Each row is a point. Two turns around zero, p and q, are shown by what they do to some points. Where does a point land after both, in the order given? Backwards means that the second turn is done in reverse. Each puzzle has new turns, and all numbers are rounded.

Turn p:
[-1, -36] -> [-17, -32]
[4, -13] -> [-2, -13]
[-24, -14] -> [-28, -2]
[0, 54] -> [24, 48]
[21, 9] -> [23, -1]
Turn q:
[-28, 31] -> [-34, 24]
[12, -28] -> [18, -25]
[-1, 9] -> [-3, 9]
[41, -25] -> [46, -15]
[-24, 13] -> [-26, 7]
Where do these land?
q, then p: [22, 14] -> [25, 8]
p, then q backwards: [26, 3] -> [22, -14]
q, then p: [-23, 15] -> [-19, 20]
q, then p: [19, -36] -> [10, -39]
q, then p: [-44, 4] -> [-42, 14]

Turn p:
[0, 26, -2] -> [6, 25, 6]
[-55, -19, -8] -> [-53, 0, -26]
[15, 10, 19] -> [10, 0, 24]
[41, -17, -10] -> [38, -25, -5]
Turn q:
[-25, 11, -31] -> [-27, 2, -31]
[-4, -6, -37] -> [-1, -1, -38]
[35, -12, -24] -> [36, 12, -23]
[-6, -15, 50] -> [3, -24, 47]
[-22, 4, 33] -> [-21, -13, 31]
[21, 18, 7] -> [9, 25, 11]
Where do these land?
q, then p: [38, 11, -2] -> [30, 18, 18]
q, then p backwards: [-4, 17, -41] -> [-26, 3, -36]
p, then q: [-40, -4, -22] -> [-34, 1, -31]
p, then q backwards: [33, -22, 29] -> [-1, -36, 33]
q, then p: [-35, -12, 24] -> [-34, -27, 2]
p, then q backwards: [7, 9, 12] -> [7, 3, 15]

Turn p:
[20, 20, -12] -> [8, 22, -20]
[-30, 12, 13] -> [-32, 1, 14]
[-27, 12, -17] -> [-30, -7, -15]
[37, -44, 16] -> [54, -16, 21]
Turn q:
[-47, -11, 10] -> [-43, -24, -1]
[13, -12, -22] -> [20, -6, -19]
[25, 48, 10] -> [8, 52, 16]
[9, -24, 2] -> [14, -21, 4]
Where do these land?
p, then q: [-8, -20, -31] -> [15, -26, -23]
q, then p: [-14, 9, -8] -> [-15, -5, -10]
q, then p: [29, 49, 25] -> [-17, 58, 15]
q, then p backwards: [-30, -17, -21] -> [-23, -3, -33]
p, then q backwards: [2, -15, -11] -> [3, -17, -7]
q, then p: [21, -7, 46] -> [13, 16, 47]

Turn p:
[24, 21, -11, 10] -> [16, 29, -12, 1]
[17, -36, 12, -14] -> [25, -23, 27, -6]
[-12, 37, 11, 14] -> [-29, 31, -5, 6]
[-49, -47, -4, 10] -> [-21, -60, -1, 27]
[20, 26, -8, -21] -> [9, 24, -9, -29]
Turn q:
[-14, -17, 10, -38] -> [-24, -19, 19, -27]
[25, -5, 7, 6] -> [24, 1, 12, 2]
[5, 35, 36, -21] -> [-18, 31, 41, 5]
[-8, -13, -21, 11] -> [4, -13, -25, -2]
[26, 19, -48, 34] -> [39, 29, -46, 3]
[-31, -22, 39, -22] -> [-37, -33, 32, 3]
[-2, 3, -23, 30] -> [13, 3, -32, 15]
Where do these land?
q, then p: [-34, -18, 52, 17] -> [-18, -24, 26, 54]
q, then p backwards: [1, -3, -12, 17] -> [3, -3, -19, 8]
p, then q: [2, 11, 26, 10] -> [-15, 10, 10, 21]
q, then p: [38, -15, -29, -32] -> [24, 2, 11, -53]
q, then p: [-7, 25, -36, -12] -> [-11, 6, -36, -26]

Turn p:
[-20, -8, -17, 14, 22, -37] -> [-20, -4, -12, 2, 26, -40]
[22, 8, 16, 31, -3, -29] -> [14, 3, 18, 16, -17, -40]
[44, 20, -15, -24, 0, 69] -> [52, 28, -12, 3, -4, 65]
[-33, -16, -13, 33, -15, -5] -> [-35, -15, -22, 25, -10, -13]
[-30, -7, 1, 6, 2, -12] -> [-30, -10, -1, 3, 8, -9]
[-16, -41, -1, -3, -5, -13] -> [-15, -38, -15, -13, 0, -10]
[14, 41, 14, 5, -24, -30] -> [-2, 36, 28, -6, -29, -25]
[39, 18, -4, -50, 0, 38] -> [43, 25, 3, -31, 1, 49]
[-20, -15, 18, -12, 24, 20] -> [-8, -24, 13, 2, 27, 24]
Turn q:
[41, 24, -24, -26, 10, -31] -> [33, 17, -33, -41, -3, -20]
[8, 28, -45, 4, 34, -20] -> [5, 47, -45, -9, 10, -6]
[-37, -14, 33, 9, -8, -6] -> [-30, -15, 34, 14, 14, -11]
[-19, -1, 42, 4, -11, 38] -> [-8, -12, 51, 12, -2, 27]
[24, -11, -36, -25, 26, -10] -> [14, -2, -50, -22, 14, 7]
[11, -22, 29, 27, -20, 15] -> [16, -26, 26, 34, -8, -1]
[-28, -4, 1, 7, -32, 14] -> [-29, -10, 16, 13, -26, 4]
Where do these land?
p, then q: [25, -25, 23, 2, -30, -12] -> [8, -44, 2, -6, -21, -20]
p, then q: [-18, 6, 7, -3, 9, -6] -> [-12, 4, 10, 0, 16, 2]
q, then p backwards: [33, -6, -2, -48, 3, -2] -> [24, -34, -7, -41, -2, -2]
p, then q backwards: [58, 13, 19, -7, 36, -7] -> [50, 21, 43, 10, 17, -9]
q, then p: [8, 34, -10, 17, -18, 20] -> [0, 25, 11, 8, -38, 9]
q, then p: [-11, 2, -49, 16, 5, -51] -> [-31, 38, -33, -9, 13, -40]
q, then p: [-7, -33, -6, -2, -9, 19] -> [-6, -28, -22, 15, -3, 10]
q, then p: [-66, -17, -15, 1, -11, 2] -> [-64, -15, -5, 19, 13, 8]
q, then p: [-21, 25, 34, 24, 15, 37] -> [3, 4, 49, 39, -2, 22]

Turn p:
[4, 1, 0, -12, -52, 46] -> [-4, 14, -10, 4, -42, 54]
[-57, -17, -26, -25, 66, -13] -> [-57, -54, 4, -30, 34, -35]
[29, 5, -9, -20, 21, -8] -> [5, 15, 11, -21, 32, 5]
[9, 25, 49, 2, -34, -10] -> [39, 14, 32, 8, -40, -1]
[-47, 12, -29, 7, 20, -20] -> [-34, -16, -18, -17, -4, -45]
[-1, -25, -2, 1, -11, -13] -> [17, -19, -16, 1, 3, 4]
[14, 2, 13, 23, 5, 30] -> [-8, 17, 9, 35, 2, 13]
[25, -10, 9, 40, -5, -12] -> [29, 13, -12, 35, 11, -10]
[23, 6, -5, -17, -11, 1] -> [12, 16, 1, -16, 3, 18]
Turn q:
[-6, -49, -19, -14, -4, -19] -> [17, -47, -17, -12, -18, -8]
[1, -3, -11, 11, -25, 5] -> [-18, -2, -8, 4, -20, 9]
[-42, 21, 18, -3, 13, 18] -> [-27, 7, 17, -23, 37, -4]
[-1, 24, 1, -39, 1, 23] -> [3, 32, -21, -29, 17, 0]
[29, 7, -3, 30, -3, -51] -> [13, 0, 15, 50, -28, -27]
[48, -14, 25, 23, -15, -28] -> [30, 7, 29, 27, -46, 3]
[-27, 13, -10, -9, 34, 52] -> [-14, 4, -14, -18, 58, 29]
Where do these land?
p, then q: [3, 18, 62, -16, -13, -3] -> [13, 28, 41, -16, -38, 16]
p, then q backwards: [-29, -14, -37, -17, -26, 21] -> [-12, -20, -31, -7, -38, 28]
p, then q: [8, -22, -35, 0, 20, 24] -> [-12, -20, -15, 2, 44, 9]
p, then q: [11, 31, -2, -13, 22, -15] -> [14, 20, 12, -11, 13, -30]
p, then q backwards: [22, -32, 19, 5, -22, -18] -> [32, -27, -7, -6, 30, -2]
p, then q: [16, -15, -23, 50, -19, 7] -> [-23, -3, -23, 52, 5, 8]
q, then p backwards: [-30, 33, 16, -9, 39, -16] -> [18, 11, -2, 7, 54, -25]

Turn p:
[-24, -14, 0, 27, -9, 33, 59, -6] -> [-21, -10, 4, 45, -31, 43, 27, -2]
[-20, -7, -12, 2, -3, -9, -25, 45] -> [0, -3, -48, 2, 3, -17, -16, 22]
[48, -9, -25, 11, -22, -14, -7, 8] -> [58, 18, -6, -2, 10, 5, 5, 3]
[-7, -11, 2, 33, 27, 6, -8, 9] -> [-12, -5, -12, 29, 31, 5, -6, -1]
[11, 21, -21, -22, 0, 14, -20, -11] -> [4, 12, 10, -34, 3, 14, -22, 10]
[-10, -11, 91, 18, -22, 1, 0, 5] -> [-7, -40, 36, 51, -22, -57, -4, -1]
[-2, 7, -26, -1, -24, -14, -37, -16] -> [20, 18, -14, -20, -6, -2, -36, -20]
[5, -11, 9, -60, 27, -5, 16, -22] -> [-18, -27, 21, -53, 3, -1, 32, -8]
[-13, 0, -15, 33, 58, -16, 26, -2] -> [-37, 20, -16, 21, 44, 15, 31, -16]
[-17, 35, 17, -63, -16, 5, 11, -15] -> [-27, 0, 29, -49, -46, -14, 2, 11]
[29, 2, -19, 23, -16, -2, -15, 5] -> [38, 19, -4, 10, 11, 7, -13, 3]
Turn q:
[8, 4, 14, 17, -30, -28, -11, -4] -> [-1, 18, -1, 33, -18, -12, -21, 8]
[13, -23, 17, 28, 2, 78, 37, -18] -> [31, -9, 14, -27, -42, 55, 49, 20]
[20, -24, -1, -49, 7, -34, 19, -18] -> [13, -1, 22, -17, -2, -61, 8, -23]
[9, -42, -23, -14, -12, -21, 4, 17] -> [8, -41, -5, 9, -12, -37, -2, -8]
[4, 21, -23, 24, 27, 25, -7, -12] -> [23, 3, -6, -2, 31, 39, 8, -1]
[-51, 12, -1, -3, 13, 29, 6, -32] -> [-4, 18, -15, -42, -4, 38, -5, -31]
[4, -14, 23, -22, 9, -29, -30, 18] -> [-29, -11, 33, 10, 8, -26, -23, -2]
[15, 14, -12, -30, -11, -14, -12, 25] -> [-10, -7, -8, -3, 22, -34, -12, 24]
[-33, 17, 14, -1, 42, -8, 13, 30] -> [-50, 1, -2, -2, 26, 13, 24, -22]
[11, 34, -8, 50, -47, 2, -19, -6] -> [20, 28, -31, 41, -10, 26, -26, 35]
Where do these land?
q, then p backwards: [-2, -10, 22, 16, 6, 43, -30, 23] -> [-2, 0, -3, -15, 10, 61, 11, -4]
q, then p backwards: [5, 9, 30, -49, 8, -15, -12, -4] -> [4, 42, 25, -20, 17, -13, -19, -14]
q, then p: [-13, -15, 38, 25, 43, 33, -24, 11] -> [-32, -53, 27, 27, -15, 12, -15, 14]
p, then q: [19, 23, -16, 14, -45, -23, 52, -14] -> [18, 55, -24, 6, -18, -3, 23, 44]
p, then q: [-18, 31, -30, -3, -29, -11, 16, 7] -> [2, 21, -42, -9, 6, -6, -14, 31]
q, then p: [-17, -17, 8, -20, -2, 3, -12, -34] -> [10, -9, 23, -27, -11, -16, -20, -10]
p, then q backwards: [-2, -14, -33, 5, -31, -36, 49, 18] -> [-4, 6, -10, 31, -19, 7, 67, -17]
p, then q: [-12, -1, 17, 46, 52, 19, -37, 10] -> [-18, -22, 18, 22, 34, 49, -10, -42]
p, then q: [22, -2, -24, 5, -26, -26, -5, -2] -> [30, 18, 2, 2, 19, -17, 5, 23]
p, then q: [17, -4, -13, -39, 23, 14, 4, -15] -> [-15, -10, 19, -43, -4, -12, 15, 2]

Turn p:
[-67, -24, 3, -28, -6, 19, -1, 5, -17] -> [-33, -12, 19, -26, 2, 35, -39, 37, -13]
[40, 27, 10, 10, -26, -23, -9, -10, -22] -> [6, 46, 6, 16, -7, -27, 24, -21, -13]
[58, 29, 24, 22, -6, 22, 18, -4, -7] -> [12, 31, -7, 15, 7, 7, 61, -25, 17]
[-17, 30, 1, -6, -5, -19, 22, -29, 48] -> [-33, -18, -5, -25, 15, -33, -5, -37, 22]
[-17, -15, 9, -12, 0, 6, -29, 7, 35] -> [20, -16, 20, -25, -4, 5, -29, -4, 17]
[42, 6, 20, 44, 11, -14, 4, -33, -15] -> [5, 1, 11, 41, -11, -8, 45, -39, -14]
[-25, -32, -22, -54, 21, 7, -2, -1, -13] -> [-4, -21, -25, -35, -18, 21, -28, 30, -31]
[42, 16, 26, 27, 11, -30, 18, 22, -12] -> [19, 7, 9, 24, 12, -34, 54, 5, -4]
[-46, 2, -36, -11, 20, 16, -22, 16, 1] -> [3, -16, -15, -4, 28, 20, -54, 17, -8]
[-12, -40, -35, 8, -20, 16, 2, 25, 3] -> [1, -4, -12, 20, -23, 14, -31, 37, 27]
Turn q:
[16, -47, -18, -32, -22, -38, -15, -14, -12] -> [33, -36, 11, -43, -13, -11, -6, -21, -34]
[13, -6, -29, -15, -34, -42, -44, 21, -6] -> [16, -21, 14, -12, -56, -3, -5, 7, -48]
[24, 2, 17, -4, 32, 25, -5, 1, -16] -> [5, -12, -8, 1, 26, 17, -16, 31, 18]
[4, 20, -18, 13, 9, 42, -7, -10, -13] -> [-19, 17, -24, 13, 13, 21, -31, 8, -2]
[-6, 9, 29, -5, 33, 11, -11, 4, -14] -> [-7, 1, 19, 1, 24, 4, -6, 34, 17]
[3, 17, 10, 27, -8, 25, 40, 14, 58] -> [-10, 20, -33, 32, -17, -3, 26, -22, 54]
[-28, -7, 9, 34, -10, 23, 51, 32, 18] -> [-46, -3, -21, 27, 7, -11, 41, -25, 28]
[19, 33, 0, 7, 40, -5, 9, -17, -36] -> [21, 19, -8, 16, 43, 12, -2, 36, -18]
[-23, 29, 18, -4, -29, 33, 48, 11, 27] -> [-32, 34, -13, 2, -7, 25, 40, -26, 39]
[0, -23, 3, 5, -28, -37, -38, -26, -9] -> [25, -18, 41, -1, -16, -7, -22, -25, -30]
[-20, -26, -20, -26, 16, -37, -27, -16, 3] -> [15, -1, 22, -36, -5, -43, -17, 3, -24]
Where do these land?
q, then p: [17, 9, 43, -21, 21, 19, -43, 25, 30] -> [36, 5, 27, -28, -2, -10, -11, 14, 60]
p, then q: [3, -31, 5, 24, -22, 3, 17, 16, -20] -> [-26, -8, 0, 32, -18, 5, 25, -11, 14]
q, then p: [36, 6, -26, -28, 25, 0, 34, -3, 43] -> [13, 13, -65, -6, -7, -37, -9, -6, 18]
q, then p: [1, 14, 16, -30, -4, 36, 12, 35, 11] -> [-14, -7, -15, -29, 12, 11, -21, 17, 43]
p, then q backwards: [-42, 26, 42, -29, 9, -39, 15, -13, -26] -> [-60, -19, -13, -21, 8, -20, -5, 9, -50]
q, then p: [-30, -7, -15, 15, 23, -25, -28, 37, -1] -> [-10, 3, 37, 13, 1, -35, -8, 40, -13]
q, then p: [8, 16, 13, 23, -2, -3, 34, -24, 13] -> [-4, -13, -19, 20, 14, -4, 21, -35, 10]
q, then p: [-32, -56, -37, 29, -7, -20, 10, -5, -1] -> [-30, -20, 11, 18, -33, -25, -15, -8, -57]
p, then q backwards: [28, 1, 2, 28, 14, 29, -27, -41, -28] -> [17, 24, -1, 28, -57, -7, 16, -21, -12]
q, then p: [38, 10, -20, -10, -39, 1, -3, 14, -2] -> [-11, 35, -21, 12, -26, 29, -5, 6, 16]
p, then q: [-29, 12, -22, -1, -17, -1, -22, -40, -20] -> [-20, 22, 35, 6, 8, 10, -37, 3, -23]

Turn p:
[33, -9, 11, 26, 9, 21, -18, 1, -48] -> [10, -13, -24, -6, -48, 19, 1, -27, 28]
[-38, 4, -5, -18, -32, -7, 4, -31, -5] -> [-14, -27, 29, -18, 15, 9, -2, 4, -38]
[-15, -23, -16, -1, -16, 13, 6, -17, 37] -> [12, -5, 17, 23, 35, 14, 20, 0, -18]
[-21, 23, 27, -18, 5, -48, 26, 33, 6] -> [-4, 18, 17, -12, -2, -47, -38, 41, -8]
[34, 26, 21, 8, 20, -18, -56, 53, 8] -> [-11, 25, -5, -17, -14, -47, 13, -5, 74]
[7, 56, 9, -9, 5, -28, 19, 4, 15] -> [-14, 33, -10, -35, 5, -19, -3, 41, -7]
[30, 3, 32, 35, 22, -24, -21, 9, -3] -> [17, 26, -2, -7, -45, -26, 19, -4, 25]
[-26, -33, -61, -9, -4, 11, 16, -28, 0] -> [-29, -15, 6, 45, 21, 39, 2, -13, -39]
[6, -33, -24, -23, -32, 20, 22, -17, 6] -> [6, -41, -11, 28, 25, 24, 8, 11, -20]
[-16, -22, -8, -34, 19, 25, 6, -27, 13] -> [5, -9, -16, 13, 35, 0, -4, -31, -34]
[5, 8, 15, 42, 4, 35, -6, 21, -28] -> [22, 10, 1, -14, -27, 33, -17, -17, 38]
Turn q:
[-24, -4, 36, -39, 0, 19, -47, 16, 1] -> [37, 45, -3, -17, 28, 30, -26, -8, 11]
[-10, -1, -9, 28, -2, -40, 18, -12, -20] -> [-11, -15, 7, 26, -14, -31, -4, -16, -30]
[12, -25, 0, 20, -19, 7, 43, 14, -29] -> [5, -19, 50, -2, -21, -24, 24, -1, 3]
[9, -11, -30, 54, 20, -15, 2, -1, -18] -> [-2, -41, -5, 3, -34, -36, -19, 13, -17]
[-5, 30, -19, -36, 10, 16, -9, -27, 0] -> [-25, 4, -26, -20, 45, 4, 2, 0, 2]
[24, -47, 7, 11, -10, -11, 21, -21, -9] -> [3, -18, 16, 11, -26, -24, 12, -33, 30]
[5, 10, 45, -6, 32, -2, -11, -8, -6] -> [38, -7, -13, 26, 30, 6, -7, -1, 9]
[-12, 35, -28, 14, -65, 49, -7, 12, 64] -> [-24, 44, -29, -49, -38, 38, 55, 33, -20]
[32, -2, -6, -9, -2, -25, 8, 13, -14] -> [-18, 2, 18, 25, -1, -18, -7, 12, 20]
[-30, 16, 4, -36, 37, 4, -18, 14, 31] -> [-2, 4, -16, -2, 31, 56, -30, 3, -8]
Where do these land?
p, then q: [-9, 10, -11, 28, -23, -12, 10, 38, -28] -> [28, 40, -3, -13, -21, 31, 5, 10, -2]
p, then q: [38, 47, -5, 24, 26, 54, 2, -32, 32] -> [-53, -34, -8, -29, 48, 14, 31, 37, 8]
q, then p: [-46, -20, 9, -3, 29, -23, -30, -17, 25] -> [-24, -20, -13, -10, -4, 34, 38, -44, 0]
p, then q backwards: [12, -15, -5, 26, 52, -17, 8, -18, 36] -> [-8, 22, 37, 8, -51, -29, -12, -9, 3]
p, then q: [-10, -5, -17, -4, 23, 1, -21, -33, -34] -> [-4, 4, -5, -27, 13, -25, 13, -40, -17]
q, then p backwards: [-19, 36, -13, -13, 6, 11, 48, -35, 31] -> [13, 2, -49, -23, -19, 15, -19, -51, 7]
q, then p: [22, -25, 4, -2, -28, 26, -9, 33, -20] -> [19, -2, -6, -25, 21, -37, 5, 33, 15]
q, then p: [28, -31, -23, 11, -29, -6, -35, 26, -10] -> [-13, -13, 31, -28, 22, -28, 20, 33, 21]
p, then q: [12, 31, 18, -12, -21, -21, 12, 16, 5] -> [-13, 21, 24, 14, 0, 25, -25, 14, 5]
q, then p backwards: [-8, -28, 43, -12, -18, 3, 23, 15, 0] -> [-19, -23, 8, 46, -4, 15, -19, -4, 18]
q, then p: [-12, 18, 25, -20, -32, 2, 27, -28, -10] -> [8, 29, -22, -12, -18, 10, -17, 11, -42]
p, then q: [-8, -19, -25, -23, 17, -18, -35, 35, -27] -> [7, 8, -31, 4, -31, 9, -13, -43, -35]
